Every row gives one point. To make a cloud, some directions were put in groups of two or more. Within a group, all points are equally far from the middle, so they leave a hole (a ring in 2 directions, a hollow ball in 3). The other directions are filled evenly. Then the cloud was stretched, turned, moved and blurred a little. How many holes are there, and how many directions does each take, smallest first?
In the rows, 128 means zero.

Cloud (15 x 2):
[[131  79]
 [133 117]
 [130 188]
 [160  92]
 [ 83 104]
 [ 79  74]
 [128 159]
 [ 88 149]
 [102 176]
 [126  97]
 [168 176]
 [ 83  95]
 [ 82 119]
 [153 118]
 [133 175]]
Holes: 0

Cloud (14 x 2):
[[109  92]
 [123 160]
 [135 145]
 [ 69 147]
 [152  85]
 [ 70  83]
 [123 168]
 [ 84  87]
 [162  94]
 [115 107]
 [101 174]
 [152  74]
 [147 147]
 [118  71]]
Holes: 0

Cloud:
[[145  83]
 [185 166]
 [152 135]
 [121  83]
 [ 96  79]
 [194 150]
 [193 146]
 [ 96 100]
 [132 139]
 [123 144]
 [111  81]
 [151 163]
 [169 134]]
Holes: 0

Cloud:
[[175 144 154]
 [186 101 134]
 [121  78 173]
 [154 181  92]
 [182 107 154]
 [171 124 182]
 [ 98 158 143]
 [ 96  94 174]
 [ 99 162 155]
 [184 143 137]
 [ 96 125 135]
 [131 175 142]
 [176 101 169]
 [181 169  99]
 [169  87 105]
 [117 162  86]
 [132  84 140]
 [163  84 127]
 [ 88 123 156]
 [123  77 180]
 [167 149 162]]
Holes: 1 (2)

Cloud:
[[ 91 184 106]
 [131 105 182]
 [172 110 101]
 [161 150 113]
 [168 123 130]
 [133  90 176]
 [100 119  95]
 [151 130  99]
 [158 123 172]
 [ 84  82 144]
 [136 164 187]
 [123 147 114]
 [112 123 196]
 [ 94  72 118]
 [104 146 203]
 [112 115 202]
 [127 141 212]
 [142 104 163]
 [ 72 137 168]
 [ 99 101 153]
 [101 136  92]]
Holes: 0

Cloud, 27 rows:
[[126 187 129 127]
 [155 110 163  59]
 [ 89 125  61 110]
 [157  99  96 163]
 [180 134 106  82]
 [103 159  83 155]
 [157 133 131  53]
 [164 165 122 135]
 [111 148 183  93]
 [174  81 185 139]
 [163  72 124 150]
 [ 98  88 103 109]
 [ 90 103 147 120]
 [162 134  87 149]
 [108 116 136 175]
 [172 109 166  65]
 [143 100 175 173]
 [142  97 158 176]
 [103 104  61 102]
 [125 104  52  96]
 [119 185 142 110]
 [114 154 164  75]
 [116 118 121 181]
 [131  70 142  94]
 [134 104 146 181]
 [183 139 101 107]
 [105 126 111 175]]
Holes: 2 (2, 2)

Cloud (27 x 4):
[[101 122 191 124]
 [ 92 175 178 133]
 [ 86 129 107 205]
 [149 125 154  88]
 [ 88 167 139 181]
 [149 165 117 130]
 [ 91 115  82 201]
 [ 92 143 117 106]
 [132 115  66 179]
 [147 160 142  97]
 [ 85  89 127 129]
 [ 79 164 167 127]
 [ 76 167 149 135]
 [ 97 173 153 176]
 [145 171 167 107]
 [113 178 163 167]
 [ 91 132 121 103]
 [137 160 148 181]
 [115 140 199 112]
 [139 170 180 106]
 [141 161 105 126]
 [151  93 163 133]
 [114 112 190 130]
 [105  95 173 157]
 [ 80 141 132 112]
 [ 95 106 128 208]
 [ 89  90 114 200]]
Holes: 2 (2, 2)

Cloud, 52 rows:
[[151 171 156 109 127  52]
 [131  67 146 152  92  60]
 [177 161 140  84  99  78]
 [120 170 101  74 112 139]
 [110 108  85 140 109 154]
 [151 120 109 115  55  80]
 [106 193 121  96 115 156]
 [114 138 136  94 176 141]
 [149  96  93 156  89  75]
 [200 103 111  85 156 147]
 [158 136 160 104 172 156]
 [186  93 141 148 159 137]
 [107 177 167 121  96  62]
 [201 122 103  75 150 132]
 [ 82 171 181 126 105 102]
 [181 101 159  71 103 112]
 [197  82 123  86  86 111]
 [161 178 124  86 103  84]
 [ 99 149 173  82  70  99]
 [102 105 152  66  79 128]
 [ 96 136 179 157  81 111]
 [183  78 147 129 152 131]
 [145 139  79  89 102 133]
 [127 186 130 151 161 157]
 [166  89 143 110  57 134]
 [ 83 184 155  85  96 104]
 [185 128 148  92  86 136]
 [144  86 163  68 105 128]
 [177 107 101 106 153  74]
 [144 171 115 146 164  93]
 [154 116 126  79 135  53]
 [100 144 113  87  68  97]
 [194 102 132  75 127 150]
 [101 113 140  83 153 125]
 [ 80 189 150 123  95 100]
 [104 140 152  93 144  65]
 [158  78  93 129 131 175]
 [128 107 141 107  71 172]
 [157 145  98 174 148 135]
 [ 93  70 125 101  90 130]
 [138 112 117 161 158 164]
 [138 148 110  72 174 141]
 [135 182 116 138  91  89]
 [ 92 135 166  99 148  96]
 [181  90  72 120 121 143]
 [182 138 178 101 131  96]
 [180 143 171  89 109 124]
 [163 145  93  89  89 105]
 [167 178 130 157 158 154]
 [169 111  99 147  67  92]
 [148 173  96 154 108 133]
 [178  92 110 162 151 155]]
Holes: 2 (3, 3)

Cloud (46 x 6):
[[104 149 170 174 110 112]
 [149 152 114 145 199 154]
 [156 131 141 178 194 148]
 [125 101 161 184 193 125]
 [142  49 122 144 171 106]
 [111 150 197 112 146 140]
 [157  71 113 100 175 116]
 [138 134 165  86 195 128]
 [148 108 169 179 123 141]
 [142  92 134 181 186 102]
 [109 131  83  95 108 124]
 [180 115  74 151 186  90]
 [105 163 188 151 119 157]
 [134  83 156  92 149 148]
 [139 120 123 107  98 161]
 [155 161  96 167 192 144]
 [ 85 122 124 127 138 152]
 [ 98 160 171 104 120 142]
 [155 188 151 136 152 139]
 [120 111 130 111  86 147]
 [132  71 110 170 160  96]
 [102 115 147 157 179 158]
 [103  97 176 131 203 128]
 [110 108 163 167 194 124]
 [121 106 162 134 189 172]
 [ 88  99 130 104 165 122]
 [139  56 106 135 169  98]
 [157 132 123  59 184 124]
 [ 93 133 142 188 147 162]
 [184 177 117 128 207 115]
 [104 169 107 116 149 122]
 [114 181  99 144 144 140]
 [ 95  41 126 130 145 120]
 [138  40 148 176 164 129]
 [111  96 177 197 184 167]
 [146 119 137 190 188 144]
 [120  76  87 173 117 138]
 [123  33 137 164 161 116]
 [112 149 111  70 106 115]
 [190 158 117 143 196 103]
 [105 140 164  75 122 129]
 [126 142 189 153 134  99]
 [101  93 176 156 189 164]
 [184 150 108 147 126 124]
 [135  71 156  93 158 138]
 [111 141 200 100 154 133]]
Holes: 2 (2, 2)

Cloud:
[[ 99 176 120 104 132 174]
 [142  87 115 169  63 108]
 [121 150 164 113 150  66]
 [140  98 120  54 140 123]
 [108 168 165 129 103  87]
 [134 133 187 170 122 162]
 [148 117 172 145 102 106]
 [104  55 145 155 145 209]
 [ 73 106 129 113 157 139]
 [115 158 108 138 147 181]
 [117  95 115 186 122 118]
 [131  92 158 105 108  71]
 [150 114 186 149 125 170]
 [113 102 160 128  63 127]
 [106 119 134 192 143 137]
 [131  98 163 200 108 171]
 [138  80 206 148 111 103]
 [153 108 192 144 133 161]
 [178  93 135  92 134 147]
 [124 132 140 117  75  85]
 [113  46 140 126 119  95]
 [111 159 167  71 167 153]
 [116 137 204 139 156  98]
 [138 112 180 184 110 172]
 [119 146 134 124  79  85]
 [ 90 121 117 157  90 110]
 [105 146 132 177 162 173]
 [ 91 106 141 147 180 197]
 [103 154 113 100  81 105]
 [175 117 116  78 142 132]
 [152  70 144  72 105 145]
 [135  63 115 142 168 176]
 [137 164 174 121 160 134]
 [126 104 101 178 134 122]
 [116  79 196 122  71 142]
 [114 162 170 125 110  83]
 [134  96 172 132 191 150]
 [118 103 134 166 177 126]
 [ 95  87 200 101 136 131]
 [107  98 131  74 160 127]
 [101 107 148 159  69 124]
 [141 104 203 144 161 135]
 [103 160 120  96  84 100]
 [121  50 161 127 171 187]
 [107  71 141 127 173 184]
 [132  62 160 169 159 119]
 [122 122 126 108  99 177]
 [109 137 189  92 188 167]
 [133  98 197 147 176 133]
 [103 116 126 178 156 114]
 [126 123 145 164 130 197]
 [111  97 139 188 157 136]
 [ 92  48 149 159 108 195]
 [ 97 145 185  76 154 149]
 [155  41 107  98 155 156]
 [ 83 187 169 176 125 122]]
Holes: 2 (2, 2)

Cloud:
[[131 149 143  77 130  97  89  95]
 [114 143 144 134 171 172 175 160]
 [132 116 173 157 134  84 152  88]
 [104  73 171  60 104 104 132 107]
 [105 102  80  79  96 114  97 105]
 [ 93 187 128 148 111 168 144 169]
 [131  81 177  72 109 134 155 101]
 [133 179 181 133 111 171 198  99]
 [124 126 153 104 179 104 124 171]
 [154 134 145 173  69 117 111 115]
 [119 186 140 168 100 146 109 156]
 [ 83 104 159 141 141 161  89  65]
 [107  96 151 114 146  48 134 112]
 [101 108 110 173 141 168 141  99]
 [117 136 100 151 117  80 142 149]
 [ 92  63 124 111  88  83 100 136]
 [ 92 146 202 118 115 156 207 117]
 [152 181 123 176 115 147 130 196]
 [116 192 122 136 128 146 169 178]
 [104  61 162 126 150 110  96 145]
 [131 133 181 117 128 153 210 172]
 [127 164 185 123 114  94 189 131]
 [ 73 120 147 168  78 144 141  86]
 [ 87 134 112 100 119 137 116  23]
 [105 154 147 151 141 102 111 189]
 [ 79 115 144 178 153 179 155 114]
 [ 94  98  82 148  92 174  75  85]
 [137 168 121 151 139 195 160 158]
 [133 157 221 142 151 151 194 135]
 [104 109 193 163 101 120 116 111]
 [144  95 198 166 128 114 145 140]
 [ 99 100  82 140  72 114  92 147]
 [111 167 158 106 125  74 153 155]
 [151 126 173 168  96 142 104  95]
 [122 103 144  66 146  71 107  78]
 [ 72  92 128 147  87 135 157 127]
 [ 83 145 166  94 160 156 148  46]
 [147 117 148  81  90 115 140 179]
 [113  85 146 124 134  74  78  68]
 [ 96 145 195 132 183 128 193 166]
 [ 76 156 174  99 120 162 128  54]
 [174 118 135 154 101 103  73 134]
 [ 76  93 178 153 129 114 125 158]
 [111 133 203  91  97 126 147 106]
 [121 179 179 121 119  99 152 166]
 [119 118 150 151 127  58 140 135]
 [144 126 180 185 128 122 164 190]
 [121 152 186 136 105 175 197 171]
 [139 101 168 170  88 114 136 184]
 [ 73  70 132 119 144  97 138 101]
 [ 85  96 132  87 159 104 156 102]
 [ 79 116 188  89 152 165 163  62]
 [109 163 188 103 135  74 158 134]
 [129  62 147 129 105  77  87 161]
 [100  94 182  80 147 117 172 160]
 [108 147 115 122  51 150 141  97]
 [ 76 101 162  73 100 101 111  54]
 [120  82 129 158 129 186 127 111]
 [131  93  82 115  47 135  90 107]
 [139  85 120 128  98 121  44 114]
 [139 105 132 185  92 151 167 176]
 [160 119 141 135  63 136 138  77]
 [ 59 101 143 127 143 100 142  65]
 [ 93  61 169 126  96 138 138  62]
 [104 169 123 138  97 189  93 107]
 [164 105 102 151 131 127  86 155]
 [150  76  98 132 101 101  67 161]
 [ 93 106 173  68  95  96 123 114]
 [108 137 143 155 110 141  68  75]
 [ 68 140 121 117  92 103 115  66]
 [ 96  91 163 129 174 144 111 114]
 [105 154 115 154  59 135 141  92]
 [176 144 138 104 107  91 129  96]
 [148 163 117 115 141 170 136 122]
 [147  94 176 140 126  83 146  92]
 [ 88 181 167 152 153 165 202 158]
 [141 157 150 166 124  97 105 186]
 [111 128 192  84 105 153 126  67]
 [139 121  61 129  98 118  91  94]
 [ 84 127 120 121 140 166  80 109]
 [107 106 195  81 118 165 145  78]
 [ 56  95 115 149 125 138  92 108]]
Holes: 2 (2, 6)

Cloud:
[[115 129 214 180  90 181 204 120]
 [154 159 111 117 169 157 135 127]
 [ 99 131 197 120 110 147  84  80]
 [ 93 107 145  66 142 140 115 117]
 [138 161 105 191 149 115 142 131]
 [126 118 172  55  92 186 117 118]
 [108 165 192 142 128 161 123 135]
 [134 143  66  94 135 143  93 144]
 [114  57 179  91  84 141 108 111]
 [159 148 110 114 126 127 168 178]
 [108 156 103 101 137 173 130 118]
 [106 108 181 156 148 157 134  98]
 [152 109 113 188 134 127 200 152]
 [126 122 167  88 135  96 144  90]
 [157 126 184  84 122 165 107 108]
 [138 145 153 151  71 117  99 137]
 [ 97 109 220 117 128 126  89 114]
 [101 120 182 105  83 164 171 104]
 [108  80 142 118 137 109 130 167]
 [ 84 119 162  97  95  97 142 126]
 [130 121 184  85  97 142 169 142]
 [108 109 151 123 143 159 155 178]
 [103 133 174 180  96 116 128 102]
 [109 163 142 140 107 104 122  96]
 [149 109 161 149 146 141 124  89]
 [118 110 146 171  95 100 109 157]
 [119 138 178 193  86 147 179 161]
 [ 89  94 164  57  96 147  95  97]
 [144 114 238 132 127 173 151 142]
 [104  58 153  87 113 125 107  94]
 [173 132 134  93 117 149 161 145]
 [100 145 126 118 103  85 149 114]
 [171 142 110 173 112 143 119 150]
 [ 97 175 107 123 160 131 155 114]
 [160 113 249 125  73 193 134  99]
 [116 151 114 175 100 123  92 112]
 [143 112 126 185 180 143 175 143]
 [134 196 113 159 132 158 145 137]
 [139 138 134 204 146  89 171 127]
 [ 89 132  52 135 154 111 129 158]
 [151 115 227 134 104 124 142 120]
 [ 98 152 148 111 138 175 180 121]
 [ 92 169 129 113 116  96 112 145]
 [161 109 161 132 130 152 107  93]
 [120 148  41 118 126 130 106 128]
 [195 143 138 142 115 159 144 124]
 [ 84 119 138 112 151 158 153 126]
 [152  95  98 116  91 135 140 142]
 [121  91 148 166 111 116 179 103]
 [ 88  88 182  99  99 108 142 136]
 [159 126 143  94 138 149 176 121]
 [146 172 186 122  95 135 175 152]
 [140 137 225 103 126 177 127 114]
 [148 136 135 165 172 153 135 126]
 [132  81 143 159  99  98 156 134]
 [111 135 152  96  63 121 120  93]
 [102 114  60 123 128 141 105 152]
 [176 115 197 171 133 135 188 159]
 [117  93 232 147 114 109 152 126]
 [ 77 101 162 134 133 158 128 120]
 [126 156 185 152 114 146 127 167]
 [140 110 212 154  46 173 138 153]
 [128  70 197 131 136 107 120 126]
 [ 96  88  76 145 146 126  99 122]
 [143 114 172 181 111 118 155  92]
 [103  83 112 100 126 121 100 160]
 [119 102 168 170  94 146 185  99]
 [122 112  60 136 149 121 148 131]
 [122 107 167  92 100 117 158 147]
 [101 140 203 134  93 123 105  89]
 [122 136 111 192  98 182 148 142]
 [102 120 121 128 132 145 145 187]
 [151 168  97 145 175 129 159 119]
 [115 128 118 142 148 126  76  83]
 [157 166 146 149 104 153 159  94]
 [130  95 246 142 127 152 173 122]
 [ 83 115 173 176 113 106 181 127]
 [154 112 219 164  64 156 156 102]
 [ 93 115 176  74 133 147 147 124]
 [ 70 154  98 108 117 110 107 118]
 [163 140 112 120 153 141 105 131]
 [100 148 128 112 117 138 151  90]
 [102  77 213 136  96 141 119  78]
 [126 155 164 190 106 138 151 166]
 [137 153 188 165  99 132 144 164]
 [ 79  93 135  93 104 157 103  85]]
Holes: 2 (2, 4)
